Rows are points. A path goes straight from each point to the next, and from the last back to the first. The post is the endless flat space through its rows: a point in 2 columns, a line in 3, a plane in 4, and so on, so that a path can go around it. How many times does the path go around the post? Going back the other way cancels.

Post, one row:
[[16 -6]]
Path:
[[ 49  -1]
 [ 24 -29]
 [ -5 -32]
 [ -9   1]
 [  7  31]
 [-25  12]
 [  2 -27]
 [ 48 -42]
 [ 33  -4]
 [ 13  24]
 [-21  17]
 [ 11   8]
 [ 31  11]
 [ 56 -27]
 [ 20 -36]
 [-15 -22]
 [ -6 -31]
 [ 38 -32]
 [ 58  -4]
 [ 16  32]
 [  5  13]
 [ 24  32]
 [ 55  -3]
 [ 24 -30]
 [ -2 -25]
 [-24 -25]
 [ 22 -37]
 [ 31 -16]
 [ 54  25]
 [ 28  26]]
Times around: 0

Post, 5 rows:
[[  3 -16 -34   2 -10 -25]
 [ 10 -17  -4  -5   2  -8]
 [  3   9  -8  19   7  -2]
 [ 12 -13  -2  -8 -14  29]
 [ 22  48  25  28  -6   2]]
Path (30 x 6):
[[  3 -30   3  30  26 -13]
 [ 31  16 -33  18  -8 -18]
 [ 27  -5 -32  -5 -16 -38]
 [ 18  16   7  57  41  33]
 [ 14  21   0  29 -33 -11]
 [ -8 -33 -14 -13  -6  20]
 [ -9  10  -9   6 -37  25]
 [-15 -15 -13  18   6 -37]
 [ 15   9  -5 -12 -35 -32]
 [ -6  -4 -50 -12   5 -23]
 [-23   1 -33 -15 -15  25]
 [ -4 -36   2 -24 -17 -19]
 [ 12   3 -21  20 -30   2]
 [ 20 -25  34  12   8  13]
 [ 10   3   9   3 -43  11]
 [ -7  11  28 -13  13  42]
 [  2   7  -3   9 -26 -24]
 [ 26  10  30  12   5 -48]
 [ 24 -19  -7   0  -7  -2]
 [  5 -18 -19  16 -16  -4]
 [  7  11   1   6 -11 -57]
 [-10  -6 -60  -6 -49  39]
 [  1 -14  -6  -7  32  11]
 [  8  22  20  -4   6   1]
 [ -6 -21  -6  -3   5 -10]
 [ -1 -22  11  24  -5   6]
 [ -1  -9  -7 -15 -23 -14]
 [  1  18  -7 -16  -6  -5]
 [ -1  18 -20  34  33 -16]
 [ 26  26  32  31  33 -24]]
Times around: 1

Post, 11 rows:
[[  6 -27 -12 -31   6  -7  42   7   7 -13  44   6]
 [ -1 -16 -11 -11   1 -21  -3  11   8  -5 -24 -12]
 [ 13   6 -27  -1   9   2  16  30 -42  -5   4 -27]
 [ 15 -38  -1  25 -14  -4  -9  21  -9   5  -6  27]
 [ 20 -28 -24  -2  -7  28  11  39  -4  20 -18 -30]
 [-44  56  15  18 -41 -16 -23 -14   5 -12 -18  -2]
 [  1 -24 -28  -4   5 -24 -11 -15  17  24  21  24]
 [ -2 -31 -27   9  12  -6  28  20  14   2  23  10]
 [  1  -5   9  25 -19 -28  -7 -19  16  12 -12  -4]
 [  3   5  17  19   6  11  -5  -1  -8  -8 -14  31]
 [  2 -19  13   8  15 -17 -11  18   4   8   7   7]]
Path:
[[ 16 -43  13 -29 -16 -28   2 -10  14  20  11   3]
 [  9   7   7  22  13 -57  21  -5  17   5   1 -16]
 [ 23 -16 -36 -20  16 -33  -4   9 -29 -15  35  17]
 [ -4   7 -28  12   1 -13  -5  -7  -8  12  19  -4]
 [ -6 -20 -12  40  13 -27  -9  17 -23  -3 -10   9]
 [ 17  -9  27 -13 -29 -22  24   3 -15  -3  15   9]
 [ -5 -21 -17   1   3 -17  15  40  22  -5  10  17]
 [ 35 -45  -5  38 -10  -4 -58  20  -5  27 -33  35]
 [-30  19 -16  29   4  -5  -7 -15  23  18  -3  -4]
 [-18 -26   7  27 -23 -28 -53 -27  10  17 -14  39]
 [ 31 -35  23 -21 -13  -1 -13  -7  -9  -1 -24 -14]
 [-31 -21 -42  -3  -1 -23  50  -5   2   2  20 -18]
 [ 30 -59   5  21   2 -27  60  -6  29  -8 -14   5]
 [ 30 -15 -28 -13 -11  -4  49   6   7 -20  31  10]
 [ 29 -15  33   4 -33   3 -20  -8  -8   7   4  18]
 [ 26 -41   2  24   7  24   2  10 -16  35  52  27]
 [-12 -31  -5  12   2   5  14  29 -19   8  16   9]
 [  2 -15 -16  15  11 -27  17  -2   7  15  39  22]
 [  8  -8 -12 -34   9 -47  42 -23  29 -11  27 -36]
 [  3 -35 -34  24 -16   4   7 -23  14 -26 -16  46]
 [  3 -42 -37 -34 -33   1 -10  -3 -18  20 -25 -40]
 [-25  15  -5  27  10 -20  -5  -9   2   4 -34   0]
 [ 11 -47 -43  -7  -7 -19   9  23  37  17 -25  -7]
 [ 15 -21 -23 -34  -1   7  -5  31   4  -4  -8   3]
 [  9 -17  19  31  -7   4 -12   0 -14 -27 -23  16]
 [ 21 -47  31  24 -54  27   3  15 -14  10 -17   6]]
Times around: 5

Post, 17 rows:
[[-17   6  13  -7 -10   0  11  10  23  11 -26  -3   1 -14  -6  -7  -8  -5]
 [  8 -13  -2 -13  -8  17   7   6  15   6  23   6  14  -7   9 -10  21 -10]
 [ -5  17  -3  -5 -15   0  12  -4  -6 -10   6   6   2 -10   3   1 -13 -28]
 [-20 -13   0  -6 -11  15  20   9  15 -25  13   0  -4   7 -22   1   5   7]
 [ 23 -15  11  11 -11  -7  26  25  20  10  -8  21 -41   6  52 -21   4   4]
 [-11  -3 -10  -5  -4 -11  -8  28  -8  -4 -16  16 -16 -15 -15  19  -8  37]
 [-16  -6 -13  14   5   2  -6  -9   9   3  11  21  -7  24  38 -14 -12  -6]
 [  4 -17  -4  -4  -9  -3  -1 -11   9  16  23   6  20  -1 -19  12 -20   1]
 [ 13  -1   1 -21  -5  -9  19   9   4  16  19   1  18  11  10  18   3 -28]
 [  0   2  24   7 -17  45  -8  24  16  -9  18  -4  10  22 -16   8  15  13]
 [-18   2   4  26 -18  13  -8  -9   3   5  12  20  28   2  -4  27  12   3]
 [-25   4  16  -3   4  16  10   6  22 -12   4 -11 -17 -11  -1   2  -9  -7]
 [ 12   1  18  -8 -15   9  -8  13  19 -10   5  -5  13   4  12  22  13  -2]
 [ 11  23  12  43  28 -16 -17   1   3   0  -9  24   6  22  30 -34 -21 -17]
 [-24  -8  14  10 -20  -9  -3  -8  -7  17 -11 -11  17  -8  26 -21   4 -15]
 [-14  26  20  12   6   6   7  10 -10 -20  11  33  11  17  26 -25 -24 -16]
 [ -4  -6   9  18   2  30  11  -3   1 -20   0  -5  13   1  12   7 -31  -1]]
Path (24 x 18):
[[ -4  32  35  -3   4 -26   2  22  -8  -2  15  21  10 -20 -14  25 -16 -25]
 [ 15  17  13  58 -27  14  29  15   0 -42  25  21  11  25   0  -5   8 -15]
 [  8 -27   1  59  16  34 -43 -20  17  18  12 -27  23   1  20  10   6  18]
 [-11  -3 -28  22  -5   0  -8  -6  15 -10   9  29 -12 -21  21  -1   1  25]
 [  8   4   5 -10   4   1 -14   8  16 -10  -8 -44  -1   9  11 -13 -26 -29]
 [-29  18  -3 -11  -1  -5  -5   2  -4 -42  20  42   4  12   6 -26   1 -22]
 [ 13  -8  32  -4 -21   4  11  24  21  13  22   2   9  24 -14 -24  46  -7]
 [ -2   2   1   3   7   2  11   0   8   4 -14 -23  45  27  14  36 -13 -17]
 [ -6  11 -13  11  26  11 -36  -5   1   4  30  15  34  17   4  40 -19   1]
 [  0 -12   3  -7  15  20  -7  16  35 -26 -20 -32 -27   9  27  -6  -4  12]
 [ 14  21  36  17  -9   0   3  24  -2  -8 -13  -2 -54  38  17  10 -14  -6]
 [  3  23   2  -6  -3 -18 -27  28 -14  -7  -6  43 -10  20  27  15   6   3]
 [ 19  11   9   8   3  29 -12  16   5  -8   2  18  -5 -18  28  24   8   3]
 [  5   0  20 -26 -29  -9  -2  34  14  16  11  17  -8   7   7   9  50   8]
 [-15 -19 -18 -23  12  -7 -15 -11  15  10 -14 -34  31 -34 -15   5   2   6]
 [-13   2  48   8 -11 -15  39  17   5 -16   6   9  18 -22  17  14 -21  -8]
 [  3   9   1  10   4   4  -7 -18  17 -15  13  23  12 -19  11  23 -16 -19]
 [ 13  -4  -5  12 -10 -14  -7 -18 -16  -1   4  10  26  -9   7  44 -17  -6]
 [-36  24   9  24 -32  26  19   6   4 -45   7  36 -25  15 -12   2  11   7]
 [ 22 -11  10 -10  -8  -1   1   6  20  -1 -20  19  12   2  23  25  -2   3]
 [  0 -16  32  10   7  39 -16  17  10   3  36  31  60  30  45 -59   4   2]
 [  7  -9 -37  -1   2  -9  -3  -6  39   3  -1   2   3 -25   0 -29 -10  -7]
 [ -4 -21 -10  -5  -3  16 -14  -9  14  26  23 -39  -5 -20   9  14  31  -1]
 [ -8  -9  12  -4   4  -5  17  -5  -7   9   3  20   7   2   6 -13   0 -20]]
Times around: 0

Post:
[[ 18   1   8  -1  18 -10 -14 -12   9   6   4   2   5   4   6 -15  -3  24]
 [ -4   7 -19  10  -2 -15   0  -8  -4   8   4   5 -11  10  14  27   4  14]
 [ -3  23 -15   2 -25  10 -22 -19   2   5  11 -36   0  17 -28  19  20 -29]
 [-28  -1 -25  -2  27 -27  11 -20  -1  -4  -5 -21  -2  15 -24 -15   6  12]
 [-10   4 -12  30  -5 -14  -6  -4 -16   6  16  -6  -4  -6  18  18   1   4]
 [ -5   4   2   0  17  -4   8   5 -11  16 -11   0   3 -27  27  -5  14  16]
 [-18 -26   1 -15  15   4 -14  -2  13 -20 -14   9   7  -2 -10   7  -8  11]
 [  5  12  -8  -7   5   1 -17   6  11  10  -9   7  19 -21 -23  -5  21  -7]
 [ -5 -20   7  -1  15 -12   5  14   1  13 -14 -10  13  -5  -6   2  -1   5]
 [ -9   2  -1   0 -12  -4  -9  -8  25   1 -13  16   5   1 -11 -18  18  -2]
 [-19   5 -10   5  -8 -32  -4 -21  -2  -5   9  -7  -2  -6   8  10  -1  10]
 [  3  38  -4 -19  -1  15   2 -26   9  14  15 -18 -10  12 -41 -29 -44   2]
 [ 14 -60 -35 -19  14 -17  -5   9   1  29  23 -21 -11  15  -9 -10 -12  -4]
 [-11  14  -4   4  23 -23   4   4  -2  -7  -8   9   1  -5  23  -6   3   1]
 [ 10  -2  -5  10 -12   0  -9  -9   9   1 -20  -1   2 -14  -4   0   5   0]
 [  8  24   8   6  29 -10   6  23  13  15   5  -8  -6 -26  13  -7  12  13]
 [-11  -6  -2  18  10 -23 -13 -24   5  17  -4   7 -10  -6   7   0   0   1]]
Path:
[[ -8   3  -1  18  20 -15   6   2  12  30  -5  19   2   3 -33  -5  -3   2]
 [  6  27 -18 -10   6 -32  16  -5   0 -20 -12  -6  17 -14   7 -27   5   7]
 [ 31  12   0 -13 -17  22  16  11  -8  27   0 -12  14 -34  15 -15 -11   8]
 [  9   7  12  -7  -8 -40  -9 -18  14 -13  26   0  14  22 -12  10   1   4]
 [-11 -22  28  22  15 -18 -37 -13   8   5  22  19  -7  18   7  21   3  25]
 [  9  -6  -5  -2  -4 -32 -30 -18   9  16 -13  27   2   7   8 -10  -2  -3]
 [-21 -19  -7  13 -22 -33   1  -9 -23  16 -14  -4   5  -1  24  -8  22  -9]
 [ -1 -20  -7  21  17  -2  -2  17 -19  32 -10  14  28 -26 -21   0  40  26]
 [  9   0  10 -11  11  -9   2 -20  -5  19  13 -27  -2  -7   8   4  27  11]
 [ -4 -12  -4   0  21  11 -14  -9  12  -7   8  -5  -3  16 -10  13 -10  18]
 [ -1  11   9  20  -3 -20 -10  13  11  14  -3   1  12 -36  24 -13 -15 -17]
 [ -2  30  -4  13  32   7  -8  -7  -7   8  17 -20 -23  11  12   5 -14  31]
 [-47  26 -34 -26  27   2   2  -6 -20 -15   6  16 -25   4   0  21  10  11]
 [  2   6   6  10  11  -2  -4 -28 -26  -1   1   9 -11   2  24  10 -11  -6]
 [-19   1  13   8  22  -4  -3   0   4 -16 -22  12 -13  -7   3  -6  21  16]
 [ 30 -20 -12  -3 -10   0 -26  -5  -7  12 -22  -5   7  15  10  -4  13  13]
 [-22  -7 -19  -6  22 -25  10  16   6  18 -12  -4  -1  -2  25  -7  30   4]
 [ 14 -18 -24  -3  19  -6  -6   4  13  -2  12   8   8  28   3 -25  10  20]
 [ 29   1  -8  13  14   4  10   8  10  17  -1  -9  11  -5  -4 -14   3  12]
 [-25 -13 -29  13   1  -6   1   1  -4   8 -14   4  15 -28  -1  12  12   5]
 [-30 -18 -23  12 -11 -26 -22  -8 -37  -4  19   6  16 -16  33  30  -2  15]
 [ -9  -6   2 -13  37 -23 -20   8   6  22   2  28  -3  -4  16  -9  14  -2]
 [ -5  23 -24 -10 -14 -10 -20 -26  19 -16   5   0 -18  11  -7  16  30  -6]
 [-11  33  14 -24  17 -31  14 -12  29 -11  32  -6   5  24 -13 -17 -17   1]
 [-15 -16 -45   2 -23 -20 -22 -34  20 -19  22  21  -6  20 -14  27 -15  15]
 [ 12 -18  -3  13  -5  -4 -15 -14  13  36 -21 -12  -6 -15 -11  10 -25   3]
 [ -1 -30 -19  -8  26  -7 -17  -5  15  33 -21   7   8  21 -23 -19  21  -7]
 [-24  36 -14   4  -9 -38 -10 -18   1 -13  13  -1  -4 -18   0  11   9  31]
 [ 27 -21 -24  13 -28 -32  -8  -1  -7  15  -6  21  20 -28 -13 -33  -2  -2]]
Times around: 2
